Rows are points. Each copy is the shape, with its points in the same order, turned, moved and blurred by noise. Is it also mirrored, or only turned?

Shape (9 x 3)
[[ 1.48  0.17  1.36]
 [-1.18 -0.16 -1.69]
 [ 0.02  1.61 -2.14]
 [ 2.46 -1.96  0.39]
 [ 0.67 -0.16 -2.22]
 [-0.19 -0.13  1.23]
 [ 2.12 -0.27  1.22]
 [ 0.49  0.89 -1.68]
 [-0.07  0.39  1.70]]
Copy 1 (9 x 3)
[[ 0.87 -0.87 -1.04]
 [ 0.41  2.17  1.40]
 [ 1.28  3.07 -0.38]
 [ 2.36 -2.14  0.97]
 [ 2.07  1.99  1.12]
 [-0.39 -0.60 -0.42]
 [ 2.05 -1.67 -0.97]
 [ 1.65  1.70  0.28]
 [-0.12 -0.80 -0.99]]
Copy 1 is: mirrored
Copy 2 (9 x 3)
[[ 2.03  0.43 -0.90]
 [-1.59 -1.15  0.26]
 [-1.46  1.06  1.07]
 [ 1.20  0.26 -3.23]
 [-1.51  0.60 -1.12]
 [ 1.61 -0.85 -0.32]
 [ 1.95  0.59 -1.62]
 [-1.00  0.86  0.11]
 [ 2.11 -0.80  0.36]]
Copy 2 is: only turned
Copy 3 (9 x 3)
[[-1.37 -1.07 -1.98]
 [ 0.66  0.65  1.20]
 [ 0.61  2.05  0.08]
 [ 0.83 -2.18 -2.55]
 [ 1.21  0.65 -0.16]
 [-1.46 -0.99 -0.45]
 [-0.85 -1.10 -2.49]
 [ 0.57  1.27 -0.74]
 [-2.37 -0.43 -0.96]]
Copy 3 is: mirrored

Shape (10 x 6)
[[ 2.33  1.75 -0.43  1.42  2.33  0.11]
 [-0.12  1.24  2.36  0.57  0.36 -2.49]
 [-1.23  1.10  2.23 -0.22  1.85  1.04]
 [-0.18 -0.32  0.30 -0.94 -0.22  0.94]
 [-1.44 -0.01 -0.91  1.39  2.22 -1.01]
 [ 2.03  1.66 -1.74 -0.10 -0.87  0.82]
 [ 1.80  0.51  2.22 -1.04 -1.71 -1.51]
 [-1.70 -0.60 -0.49  1.91 -0.01 -1.07]
 [-0.41  0.83 -1.36 -0.60 -1.22 -0.08]
 [ 0.85  0.86  0.98 -2.15  1.22  1.32]]
Copy 1 (10 x 6)
[[ 1.31  1.25 -3.70 -0.33 -0.95 -1.44]
 [ 1.55  1.80 -0.55  1.02  2.47  0.47]
 [ 0.83  3.46  0.56 -0.81 -0.05 -0.56]
 [-0.05  0.55  0.67  0.36 -1.07 -0.62]
 [ 2.47  0.05 -0.78 -2.58  0.12  0.30]
 [-1.03 -0.79 -2.14  0.36 -0.64 -2.08]
 [ 0.43  0.68  0.09  3.66  1.43  0.11]
 [ 2.07 -0.62  0.62 -1.54  0.76 -0.08]
 [-0.75 -1.00  0.10 -0.20  0.05 -0.80]
 [-0.59  2.53 -0.34  0.77 -1.42 -0.46]]
Copy 1 is: mirrored
Copy 2 (10 x 6)
[[ 0.89  2.06  3.39 -0.65  1.28 -1.06]
 [ 1.59 -1.01  0.37  1.84  2.07 -1.42]
 [-2.29  0.01  1.31  1.53  2.36 -1.36]
 [-1.69  0.09  0.06 -0.36  0.41  0.25]
 [-0.17  2.31  1.18  2.59 -0.31 -1.03]
 [ 0.17  0.12  2.52 -1.89 -0.86  0.75]
 [ 1.26 -1.94 -0.58 -1.14  1.85 -0.26]
 [ 0.21  1.31  0.14  2.70 -0.22  0.90]
 [-0.49 -0.54  0.76  0.04 -1.44  0.60]
 [-2.15 -0.06  1.01 -1.39  1.30 -1.55]]
Copy 2 is: only turned
